Each wall is flat, endless, passes through zero and stands at right angles to its row. A trip goes straight from one point to another. List the walls that it crosses, first one first.
In the rows, 128 means zero.

Walls:
(1): [131 115 101]
(2): [127 106 106]
(3): [131 104 103]
(4): [124 126 164]
Trips:
[137 160 149] to [144 127 182] -> none
[129 113  85] to [128  96 142] -> 4
[146 120  93] to [113 135 109] -> none

Walls:
(1): [138 153 173 188 135 150 174 135  95 156 143]
(2): [111 121 162 126 147 151 139 147 102 123 130]
(3): [165 168 161 106 133 118 134 107 198  99 120]
Trips:
[130 168 178 128  81 107 105 111 133 145 114] to [121 119  99 168 153 130 113 149 127 163 153] -> 3
[125 116 143 124 112 185 120  79 125 161  82] to [166 140 137 121  74 131 145 126 101 121 104] -> 3, 2
[121 149 144 142  96 101  70 167 148 150  98] to [122 142 139 119 155 128 139 133  92 108 114] -> 2, 3, 1
[116 143  92 135  70 121  67 146  85  98 116] to [142  99  85 142 156 166 123  82 178 151 109] -> 3
[ 92 162 195  99 146 119 108 118 110 112 119] to [116 108 134 109  87 151 127 132 174 168 168] -> 1, 2
[157 143 132 109 141 136 112 148  90 137 174] to [160  90 162 144 111 142 119 131 148 148  96] -> 3
[158 120 120 140  96 170 124 101 141 112 177] to [156 134 124 154 139 142 102 109 124 128 135] -> none
[165  93 145  54 143 103 103 128 189 138 110] to [137 131  66 144 174 171 157 152  95 146 106] -> 3, 2, 1
[140 143  97 102 182 177  99 158 138 151 132] to [ 59 162 142  90 160  66 115 169 100 130 107] -> none
[114  91 112 119 141 126 123 212 109 156  78] to [178 116  90 117 154  92 119 149 147 123 133] -> 2, 3

Walls:
(1): [136 158 162 140  87 106 155  89  97 112 133 137 123 137 148 127 150  80
 150 134 140 121 138 158]
(2): [179 127 121  82 131 156 178 168 126 154 167  86 132 109 107 149 183 135
 119 137 124 112 177 128]
(3): [147 148 164 136  94 134 145 174 123 101 127 114 163  96 151 128 101 171
 100 165 124 165 144 127]
(4): [168 163 120 157 189 130 168  98  95 133  88 150 132 109 104 103 125  93
 132 118 166  66 129 126]
(5): [145  95 137 213  62 118 145 106 152 166 183 110 102 154 106 105 174 129
 111 145 132 134 106  80]
(6): [112 126 106 123 134 152 197 113 141 117 154 122 109 153 143 147 162 184
  63 132 145  86 105 181]
Trips:
[ 94  78 105  73  97 136 170  75 122 117 133 130 128 139 123  77 173 147
 123  95 101 136 115  82] to [136 111 124 138 161 137 121  65 119 154 133 109 147 142 113 180  97 100
 125 164 125 105 148  96] -> 4, 6
[110 132 122  81 115 141  99 133 143 127 115 111  95 102 130 102 136 149
 117 150 135 124 158  75] to [137  93 139 120 158 111 125  92  97 146 100 145 165 125  70 156 111  99
 169  70 111 118 118 126] -> 3, 4, 2, 1

Walls:
(1): [106 152 101  99 149 141 176  72 160 148 100 172 139 120  96  96 132 157
 129 158 164 170  72  89  92  87 155 187 138 153  98 144  77 120 110 156
 142  80 142  90  99 106 130 143 121 120 154 101]
(2): [135 152 125 163 143  95 102 131 130 132 127 147  87 125 107  78  86 135
 158 120 145  94 189 143 132  95 122 145 143 121  96 119 142 123 158 120
 118 158 141  74 112 171 165 128 134 147 192 129]
(3): [114 114 148 159 105  97 161 109  83 120 180 123 126 153  81 121 181 123
 125 112 121 105 169 142 131 152 115  94 112 186 167 119 135 103 109 113
 124 127 116 139 135 114 116 117 135  96 127 158]
(4): [150  79 109 108 158 149  73 106  98 135 174 134 136 135 147  91 119  73
 107 128  95  66 110 130 105  97 100 151 144 151 161 143 159 154 118 124
 106 150 110 137 158 151  90 175  93 131 118 106]
Trips:
[179 153 102 163 118 120 113  97 126 114 129 155  88 119 105  97 134 141
 132 112 115 101 130 137 101 125  91 103 168 125 120 173  76 163 143 147
 117 140 106 125 144 152 104 158 135 153 116 101] to [ 72 145 109 108 125 105  82 143 156 117 142 107 125 172  82 175 168 109
 163  42 149 123  97 131 143  74 115 102 128 151 134 102 176 102  68 147
 143 125 139 112 114 146 139 111 156 116 111 115] -> 3, 1, 4, 2
[ 67 103 132 139  88 127 114 153 175  88 124 114  94 153 139 151 147 180
  91 126 122  55 171 120 123 107 153 145 188 183 107 185 160 117 170  91
 151 117 138 117 147  84 136 105 147 163 105 130] to [126 141 119 104 114 188 166 158 131 154 155 123 118 124 156 105 128 164
 126 201 140 113 163 160 131 108 162  95 141 159 133 127 140 179 111 159
 145 103 120 183 124 174 107 108 102 123 133 155] -> 2, 4
[150 127 155 158 104 136 110 159 109 107 178 151  95 117 144 135 166 125
 112  94 179 119 106 139 128 122  97  75 153 118 116 132 142 190 104 147
 128 156 131 136 164 112 120 186 113 116 166 194] to [177 124 180 125 142  89 128 126 106 157 152 180 125 124 143 144 122 168
 137  99 133 129 129  92 123 134  98  88 119 183  99 139 102 109 113 150
 140 122  65 127 203 101  85 155 138 114 162  97] -> 2, 1
[ 68 146 136  91  59 111 162  95 147 148  79 128 143  97 126 109 146 140
 138 140  97 118 141 117 169 129 144 179 148 125 193 131 141  71  99 123
 172 168 120 138  87 138 143  99 135 102 139 123] to [200 150 152 111 119 160  89  99  95  88 162 117  87 136 112 134 119 115
 132 158 149 150 159 109 130  98  90  88 153 104 164 157 128  87 159 145
  97 127  92 150 132 151 143 167 113 142 117 121] -> 2, 1, 4
[127 101 143 111 115 152 109 159 130 116 145 135 126 100 175 139  54 148
 142 140 120 147 131 137 140  94 113 134 150 181 101 130 135 115 172 152
 137 109  68 161 111 158 112 101 155  98 136 151] to [165 137 115 110 121 156  94 126 134 124 102 151 133 129 166  90 180 105
 141 152 135 156 137 131 116 164 157 179 119 128  76 175  72  88 155 126
 120 152 164 111 125 107 154 173 101  79 104  80] -> 1, 2
[139 158 148 132 126 118 105  88 152 188  96 111 118 126  93 126  97 182
 127 126 114  95  97 151 143 134 139 130 129 168 145 143  74  92  99 135
 144 111 102 124 153 121 153 116 197 134 176 104] to [132 139 187 134 163 129 174 150 186 135 112 150 144 111 121  94 105 154
 149 159 141 161 165 125 168 140 107 133 131 117 128 110 120 114  88 136
 130 162 174 123 154 119 150 109 197 104 115 152] -> 3
[147 157 136  94 100 137  97 103 140 119  99  94 122 140 137  85 159 128
 141 145  59 133 143 190 133 120 150 166 136  77 116 148 150 134  91 133
 116  34 150 131 173 124 116 166 121 121 118 171] to [140 169 139 106 148 108 164 123 109 165 153  68  86 150 106 116 129  81
 128 120 166  86 116 102 143 116 137  93  98 152  85 106  75 171 135 112
 101 109 148 156 159 168 116 151 130 121  68  99] -> 1, 3
[108  81 129 132 147 135 103 124 141 139  95 116 122  97  43  66 109  84
 133 110 131 150 131 141 144 126  86  54 105 114 142 174 135 188 141 130
 109 106 141 168 124 127 125 108 183 112  88 145] to [174 109 164 154 139  86 151 141 170  67 148 138 154 108 124 101  65 164
  60 130 164 100 144 161  95 131 140 115 137 185 154 155  61 106 168 132
 125 120 156 110  69 151 150 115 140 104 118 150] -> 2, 4, 1

Walls:
(1): [163 116 101 131 134 113 163 150 124  85  97 140 157 104 104 117  79  99
 169 109  97  88 142  53 140 143 170 174 119 148 162 108 126 146 181 164
 168  65 105 126 134 117 177 124  83 152 170 164]
(2): [138 137  85 128  97 133 169 127 100 111 130 180 103 119 125 127  90  99
 113 131 112 140 152 137 126 157 122 126 126 106  95 111 115  94 125 141
  74 113 137 102 117 138 116 114 101 103  63 120]
(3): [133 114 142 146 128 148  91  99  82 114 109 120 171 111 185 128 136 100
  95 104 129 139 176 109 128 138  76 130  80 126 115  85 143 115 179 150
 185 144 145 151  86 142 107 140 164 110 163 131]
(4): [ 73 132 128 120 127 151 131 149 118 121  80 132 126 107 103 145 141 120
 148 123 135  97 125 141 118 169 137 104  83  79 148 149 106 168 162 166
 143 116 105 137 139 178 150 126 109 103 109 116]
Trips:
[159 132  97  69 114  75 155 133 138 149 162 167 128 152 134 121 150  90
 143 112 142 131 101 117 124  73 169 160  95 135 139 110 135 138 137 102
 117 151 136 147 105 157 140  72  61 107 151 135] to [135  77 108 187 120 106 162 158 136  95  71  95 183 177  72  93 169 193
 104 122  85 106  91 112  97  98 121 164 171 189 140 172 120 100 131 143
 162 108 110 151  91 142 156 156 138  89 124 113] -> 2
[185 109 138 147  78 107 120 134 132  81 147 131 133 182 131 139  80 154
 181 151 124 101 147 148 170 138  95 142 131  92  86 152 119 141  86 162
 110 123 176 154 117 152 116  53  50 124 133 116] to [121 140  92 131 106 133 137 132 128 150 105 131  89 160 100 137 143 111
 120 133  78 122 147 101 108 114 153  66 101 118 144 143 118 126 133  93
 124 180 135 122  97 139 162 159 131  65 148  68] -> 4, 1
[115 133 111 123  97 104 109 122 118 148 188 147 110 121 124 177 106 149
 149  85  84 151 154  95 159  98 132 126 123 142 188 154 111 144 147 107
 117 121 108 144 162 105 155 128  96 118 140 102] to [112 140 142 126 112 128 159 125  79 136 138 171  90  83 102 144 124  83
 141 120 214 109 128 126 131 155 116 152 103 141  86  93 168 202 102 133
  99 142 151 103 169 102  94 140 183  88 144 144] -> 2, 4, 1, 3
[136  86 150 120 158 134 134  99 114  77 177 160 106 157 142 113 207 127
 100 105 133  86 181  99 104 135 133  76 118 143 122 159 126 127 104 124
  97  59 177 139 133 113 123 168 122  93 116 176] to [124 178 115  87 109 128 105 154 116 101  77  81  96 117 137 129 127  91
 123 142 113 157 117 112 106 153  99 121 125  97  66 127 171 157 137 134
 121 162 161 103 136 115 138 122 101  91 148 183] -> 4
